Rows are points. Each table stands for the endless flat space through its points: a line for two points, a plane for three, and so on. The two share one point or none. Which?
(in the rows, 128 means zero)

First (3 x 4):
[[ 99 121 108 124]
 [105 143 129 121]
 [107 141 126 126]]
Second:
[[118 129 102 116]
 [114 131 108 120]]
They share: [106 135 120 128]

First:
[[106 137 141 121 117 132]
 [103 109 167 106 121 118]
 [ 91 125 159 118 117 114]]
Second, 3 rows:
[[ 92 124 154 122 129 129]
 [122 140 140 106 115 125]
 [134 138 135 105 113 118]]
They share: no point

First, 2 rows:
[[118 131 157 138 103  84 143 109]
 [118 173 127 126 127 126 149  97]]
Second, 4 rows:
[[120 179 156 142  85  88 168  88]
 [102 117 128 134 147 138 116 122]
 [126 141 159 153 108 123 163 124]
 [102 168 131 125 111  93 134  80]]
They share: no point

First (3 x 9):
[[ 99 156 115 150 162 160 138 135 142]
 [ 85 152 113 138 160 146 138 133 148]
 [118 153 112 155 160 167 138 139 138]]
Second:
[[ 68 109 134 133 146 104 135  95 161]
 [100 116 106 150 141 125 138 124 151]
 [ 91 149 103 123 136 125 131 140 162]
 [106 173  98 105 156 146 129 151 149]
 [ 87 100 123 150 145 111 136  98 151]]
They share: [102 140 104 130 153 139 138 138 149]

First:
[[134 135 116 135 151 165 127 146 153  96 105]
 [143  90 152 186 130 168 133 137 111 126  99]
 [139 105 149 163 150 154 114 128 148 126 116]
 [ 89 108 122 130 122 128 111 143 183 112 149]]
Second, 5 rows:
[[130 115 150 127 135 172 109 151 169 108 130]
 [108  91 117 156 156 146 138 114 139 111 118]
 [113 129 122 159 145 115 131 172 137 116  86]
 [123 109 144 129 151 165 121 148 157 106 118]
 [112  86 135 149 138 173 122 112 165 101 147]]
They share: [120 111 131 148 136 150 120 140 155 113 122]

First (5 x 12):
[[125  98 110 111 138  91  98  79 124 131 170 155]
 [133 110  89 109 141 110  91  87 135 144 163 150]
 [136 125  80  98 120 153  93 130 127 168 135 134]
 [121 105 107 102 132 111 101  95 116 142 152 152]
 [106 114  98  95 135 158  93 100 124 190 114 144]]
Second, 5 rows:
[[137 113  97 107 119 107 102 116 133 139 154 148]
 [137 116  88 115  93 104 125 107 135 124 158 141]
 [135 114  81 106  90 107 128 112 136 129 157 150]
 [101  85 104 100 132 143  98 119  92 137 132 130]
 [141 118  92  95 125 106  94 127 135 146 160 157]]
They share: no point

First, 5 rows:
[[102 107 139 126 102 113 143 155  90 121 116 109 162 149]
 [ 96 146 112 107 102 116 149 147  98 109 127 157 139 119]
 [122 124 118 115 119 129 145 129 104 127 132 136 142 135]
 [102 128 141 122 101 107 136 149 109 120 125 135 128 120]
 [146 108 153 137 133 129 124 114 135 150 132 120 105 117]]
Second:
[[130 132 133 155 123 109 167 167  87 134 126 149 119 117]
 [124 127 128 129 111 126 152 134 102 124 121 138 140 114]
 [ 85 117 108 109 104 118 129 142  81  98 100 124 121 150]
 [103 127 103  85 107 145 123 102 114 109 109 127 158 126]]
They share: no point

First (2 x 18):
[[145 110 100 148 104 112 134 114 151 158 125 142 148 121 137 117 140 127]
 [145 109 105 145 106 112 136 120 145 156 118 136 149 119 131 120 136 131]]
Second:
[[144 102 114 145 102 107 143 126 133 160 117 128 152 115 125 121 128 137]
 [142  90 122 151  90  97 153 126 121 172 129 124 156 111 125 117 120 141]]
They share: [145 108 110 142 108 112 138 126 139 154 111 130 150 117 125 123 132 135]

First (4 x 20):
[[150 113 187 146 149  79 186 153 135 163  85 122 102 116 121 127 149 158
  117  93]
 [147 113 185 142 154  89 180 158 142 169  87 124  98 111 126 143 148 162
  118  95]
 [130 101 185 126 143  95 180 151 137 153  95 132 108  96 127 153 173 174
  139 107]
 [155 119 158 158 159 107 147 159 153 182 100 137  85 111 131 160 120 144
  103 104]]
Second (4 x 20):
[[151  83 151 143 139 124 128 122 130 138 102 141  88  94 134 153 148 149
  115 118]
 [153  84 158 148 135 115 134 126 122 138 109 144  88  98 129 142 150 148
  114 115]
 [114 109 160 168 119  92 149 166 130 188 117 161 100  84 112 151 129 156
  123 103]
 [140 120 129 131 155 113 147 130 170 148  94 138 116 104 137 174 147 141
  136 138]]
They share: [141 105 153 150 136 101 148 140 136 153 111 148 102 101 124 147 146 146
 124 119]

First:
[[152 148 169 133 125 142 139 150 127 131 126 166 139 166 152 119 111 168
  125 129 115 122 135 124]
 [121  83 154  81 144 148  97 118 103 129 112 123 135 147 133 159 148 135
  137 134 116 163 159 100]
 [139  97 151  97 146 178 123 108 102 110  97 128 113 140 157 145 120 117
  138 132 122 148 151 112]
 [134 123 170 112 128 135 115 140 112 143 124 157 145 163 136 136 135 164
  127 127 105 143 146 116]
 [122 110 172 105 131 132 105 136 100 150 117 153 153 157 124 145 151 158
  124 119  97 153 147 112]]
Second:
[[107 125 156  71 131 134 141 108 122 114 123 139 154 165 111 160 159 124
  141 123 132 151 161  90]
 [135 108 131  90 152  88 124 127 100 128 112 127 133 178 116 155 132 165
  108 118 108 162 143 115]
 [119 131 190  93 121 170  91 150 138 130 141 111 160 139 149 118 129 158
  151 161 108 133 173 124]
 [118  89 147 104 129 141 122 129 108 104 114 144 147 142 127 166 141 132
  140 123 126 129 135  79]
 [127 117 174  99 130 153  96 148 125 126 129 119 150 142 145 130 126 159
  141 150 110 136 159 116]]
They share: no point

First:
[[142 115 126 135 120 147 126 143 147 154 149 159 129 110 155 142 141 137
   95 132 151 116 145 116]
 [137 116 125 141 120 145 119 140 144 147 146 155 128 116 149 142 141 142
   99 131 149 115 140 112]]
Second (3 x 24):
[[140 132 124 156 107 149 106 153 113 134 123 168 138 143 140 125 133 160
   94 125 150 111 116 115]
 [146 121 135 136 122 148  73 118 138  97 145 143 123 107 146 151 136 141
   95 132 142 131  94 112]
 [134 119 129 144 124 142  91 132 136 123 141 145 121 123 142 147 138 147
  101 126 142 115 114 110]]
They share: no point

First:
[[135 133 119 116 142 157 147 117 131 134 119 131 127 151 138 144 120 125
  125 133 133 154  86 122]
 [165 163 149 121 157 147 137 147 136  99 104 121 157 136 158 134  95 100
  100 113 158 119 116 137]]
Second:
[[159 169 120 151 132 161 164  94 118  73 107 123 128 144 189 165  95 105
  111 101 122 138  67 126]
 [172 128  98 131 175 183 110 121 117  99  78 144 136 123 165 152 121  81
   91 111 116 118 107 144]
 [156 139 146 158 157 148 177 120 134  74  95 113 136 145 177 156  78 101
  104 109 127 154  80 146]
 [161 155 185 137 144 173 125 189 132 134 106 168 149 108 123 136 120 136
   90 122 145 116 129 141]
 [144 138 170 107 166 135 124 189 137 148 108 139 144 133 112  98 104 111
  113 130 165 135 140 138]
 [133 139 178 121 165 109 153 181 134 131 109 121 129 148 124  86  76 101
  128 122 164 159 125 138]]
They share: [153 151 137 119 151 151 141 135 134 113 110 125 145 142 150 138 105 110
 110 121 148 133 104 131]

First (3 x 24):
[[139 119 149 117 116 151 142 146 116 103 122  98 152 146 127 144 103 136
  113 115 119 116 135 151]
 [134 150 142 112 127 144 118 140 144 101 119  90 146 164 142 126  98 148
  104 114 142 124 140 161]
 [144 136 148 110 121 154 130 152 132 105 125  86 146 156 140 138 100 140
  106 116 128 120 130 157]]
Second, 5 rows:
[[155  95 149 109 125 121 146 131 104 106 101 110 151 153 106 138 102 140
  123 113 111 122 135 150]
 [118 138 161 123 130 156 156 145 112 120 128 120 154 148 124 167 119 154
  120 114 120 115 161 164]
 [142 112 143 123 126 132 152 139 102 112 110 114 154 148 120 147 105 140
  116 118 110 119 151 150]
 [109 151 168 124 133 168 161 164 124 110 141 116 151 133 120 158 134 148
  114 115 133 117 156 171]
 [128 139 126 153 118 156 160 172 103  96 133 105 156 118 138 131 114 115
   94 126 113 117 162 147]]
They share: no point

First (2 x 24):
[[131 158 152  96 121 122 139 145 153 145 123 156 106 136 106 123 100 109
  134 156 142 122  98  98]
 [141 148 127 116 121 132 114 135 143 140 138 131 101 111 121  98 110 139
  124 136 137 127 103 103]]
Second, 6 rows:
[[124 151 134 128 100 126 116 127 128 127 108 135  91 109 104  82 114 129
   97 145 118 100 112  99]
 [124 171 101 117 127 127 147 145 145 139 138 117  96 131  66 106  88 112
   96 120 101 116 104 158]
 [167 136 150  98 123 135  95 142 135 157 117 157 111 109 133 111 100 157
  156 147 175 125 103  71]
 [131 140 156 106 149 105 129 142 189 173 129 165  91 129 127 157 116 127
  164 123 151 137 101 115]
 [125 154 151 129 132  92 138 148 146 183 111 159  66 135 119 149 142 164
  175 134 158 123  99  92]
 [168 159 116  97 117 149 113 151 111 143 135 128 118 118 100  90  82 150
  130 148 155 124  98  95]]
They share: [137 152 137 108 121 128 124 139 147 142 132 141 103 121 115 108 106 127
 128 144 139 125 101 101]

First (6 x 24):
[[139  99 155  85 145 137 150 128 115 160 147 121 130 127 118 147 107 114
  135 122 129 137 126 113]
 [112 102 134 104 142  90 143 140 120 138 145 148 119 133 112 143 114 126
  117 114  91 102  98 127]
 [111 113 125 123 139  99 142 120 123 138 169 155 140 111 104 141 135 120
   95 110 105  87 114 155]
 [109 111 116 109 115 122 117 131 114 147 142 136  84 142 114 154  99 105
  144 101 114  84 122 125]
 [108 113 100 104 108 145 130 101 121 140 158 148 109 104  94 145 116 106
  123 118 127  72 125 126]
 [115 103 138 107 148 105 126 124 130 147 155 145 127 121 127 160 118 133
  117 101 105  98 100 132]]
Second (6 x 24):
[[ 99 123 134 116 116  85 167 120  93 103 130 135 113 140  96 119 110 121
  149 134 139 135 147  89]
 [123 105 124  83 162 118 141 159 111 160 146 144 109 131  93 154  99  91
  119  96  93  82 104 128]
 [113  82 165  91 129 116 125 125 126 173 154 150  94 117 101 129 131  94
  123 116 110  76 122 116]
 [143  95 160 102 132 123 141 145 131 185 161 126 103 121 121 121 133  97
  117 122 103  65 112 149]
 [115 125 115 103 124 110 166 151 100 107 152 123 129 160 122 147 107 118
  127 148 105 138 104 128]
 [ 97  94 167  90 125 111 135 125 114 154 165 156  74 123 115 102 145  94
  127 112 132  91 138 113]]
They share: no point

First, 4 rows:
[[149 146 128 141 174 111 170 177 106 124 164 104 157 148 131 137 134  80
  132  82 145 146 145 152]
 [131 110  90 137 128 143 142 151 114 100 136 152 139 122 139 127 136 106
  116 106 107 102 153 152]
 [ 82 131 141 133 157 108 163 139  87 146 159 171 121 147 169 144 154 139
  132 146 126  89 151 145]
 [155 139 116 139 164 118 167 178 109 114 159 105 160 140 129 137 131  78
  132  78 141 145 143 155]]
Second (6 x 24):
[[128 132 104 135 153 107 155 156  99 134 165 131 134 149 163 120 134 106
  132 112 119 116 151 151]
 [132 124  94 147 155 113 163 148 103 136 161 135 136 143 157 132 120 100
  124 104 107 112 149 153]
 [128 119 131 139 136 138 157 133 122 132 134 161 154 139 147 148 141 110
  113  93 122 119 155 155]
 [128 113 126 152 164 111 146 186 104 116 180 157 114 137 131 132 137 120
  106 138 126 110 145 142]
 [111 137 162 104 130 136 145 152 120 119 140 153 151 157 152 130 175 117
  127 110 158 120 151 148]
 [134 116 113 149 141 133 162 131 118 138 140 156 151 136 150 149 127 106
  114  92 108 118 155 157]]
They share: no point

First:
[[166 100 121 152 132 148 151 102 149 155 113 163 112 146 112 116 139 139
  174 129 113 161 164 152]
 [166 100 126 147 126 151 155 105 145 153 108 169 109 148 113 113 138 142
  175 130 113 158 163 155]
 [161 103 107 161 142 140 140  97 155 154 122 147 116 145 111 127 139 126
  165 126 111 163 162 148]]
Second:
[[145 127  87 173 130 138 116  98 132 143  95 177 139 141 109 146  92 107
  164 170 135 188 153 154]
 [152 132 105 188 154 158 160  87 165 163 114 160 124 136  94 106 113 147
  141 153 145 177 147 148]
 [123 146  72 194 123 132 133  90 157 160  84 160 130  98 118 115 148 146
  130 153 169 194 135 155]
 [153 102 111 157 159 137 134 105 151 178 112 134 124 160  97 107 116 100
  176 121 100 153 157 149]
 [171 121 124 161 120 177 173  83 149 110 152 164  88 160 113 143 121 149
  122 145 105 131 151 152]
 [169 141  84 194 147 179 159 117 157 148 111 159 103 141  97 124 112 139
  155 153 141 173 153 176]
 [119  82 101 120 117  79 105  98 143 134  89 133 123 151 136 154 173  92
  148  95 100 164 151 142]]
They share: [151 109 104 154 132 139 138 102 147 142 115 145 109 153 114 134 134 115
 152 125 107 152 153 155]

First, 4 rows:
[[117 113 143 131 128 119  73 102 141 124  97 149 137 145 117 128 160 141
  119 101 121 103 118 139]
 [122 132 142 134 119 145 102  85  97 138 120 120 133 131 108 119 140 140
  104 117 107 150 106 128]
 [143 111 118 170 146 148 114 127 139 123  96 108 154 146 126 155 164 134
  104 123 131 108 124 152]
 [127 137 140 136 120 150 108  85  91 135 118 114 134 126 102 115 138 136
  102 119 105 154 110 130]]
Second, 7 rows:
[[ 82 160 137 143 162 156 158 131 140 125 108  99 122 124 107 150 149 132
   88 131  94  78  91 106]
 [116 127 130 161 136 148 124 103  93 147 111  98 151 142 100 151 156 147
   89 125 112 116 105 131]
 [125 131 114 156 134 107 107 102 104  95  92 124 131 131 128 138 162 140
  153 120  95 126 137 134]
 [118 130  98 181 125 135 123 126 118 108  93 124 114 133 131 157 132 159
  120 145 117  94 102 159]
 [131 108 141 144 134 151  95 101 119 146 125 115 154 151 114 141 155 137
   82 109 130 129 104 127]
 [150 100  83 174  99 118  82 114  96 111  92 135 119 135 129 145 140 161
  138 146 120 119 115 163]
 [130 139 146 117 146 130 106  93 107 129 129 134 141 150 130 115 186 143
  109  99 104 132 107 119]]
They share: no point

First, 3 rows:
[[146 113 126  94 107 153 127 142  98 129 122 114 138 103 143 129  96 137
  142 166 126 111 153 116]
 [145 105 132  93 109 147 135 152 106 131 116 111 147 108 156 138 107 149
  145 173 129  98 148 131]
 [139 123 117 105 115 150 132 137 103 119 134 126 141 105 135 120 101 137
  139 158 120 116 151 116]]
Second:
[[130 126 104 123 123 152 151 146 124 104 140 133 151 104 128 118 123 141
  136 152 118 107 148 132]
 [131 126 105 129 125 157 153 150 129 103 137 131 152 100 121 120 126 139
  134 151 121 106 151 138]]
They share: no point

First:
[[154 124 130  91 126 110 130 147 117 141 156 165  99 140 121 175 132 152
  132 132 115 147 132 108]
 [160 114  99 109 102 122 160 121  99 103 150 141 150 133  86 143 128 156
  154 148 156 113 146  95]
 [138  99 104 127 122 135 157 135  66  75 158 126 149 158  92 128 103 140
  169 156 168  99 170 104]
 [145 102 120 119 129 123 144 137  76 103 165 143 121 154 113 152 107 137
  159 140 145 125 157 111]
 [187 103 103 119 102 141 159  94 100 108 144 116 151 128  88 157 114 169
  152 136 134 114 134 115]]
Second (6 x 24):
[[143  77 128 106 104 150 142 143  66 124 121 152 165 128  77 124  86 143
  165 131 119 156 129  97]
 [147 103 132  92 110 132 138 139  92 112 139 162 117 158  97 150 104 139
  157 139 109 140 127  95]
 [170  84  91 107  98 134 153 132 119  90 148 117 115 141  89 175 120 139
  163 150 119 111 137 113]
 [146 131 138  72 152 150 149 118 134 104 130 153 143 138 144 178 105 129
  115 157 135 116 145 132]
 [186 117  63 140 119 127 141 148 112 100 193  94 111 144  99 156 159 181
  131 148 180  81 154 110]
 [162 151 112  95 152 130 141 130 136 102 170 136 110 155 143 177 141 156
  107 157 161  91 153 123]]
They share: [152 115 116 105 121 126 143 138 101 112 151 142 126 145 103 154 121 154
 145 144 135 122 145 107]
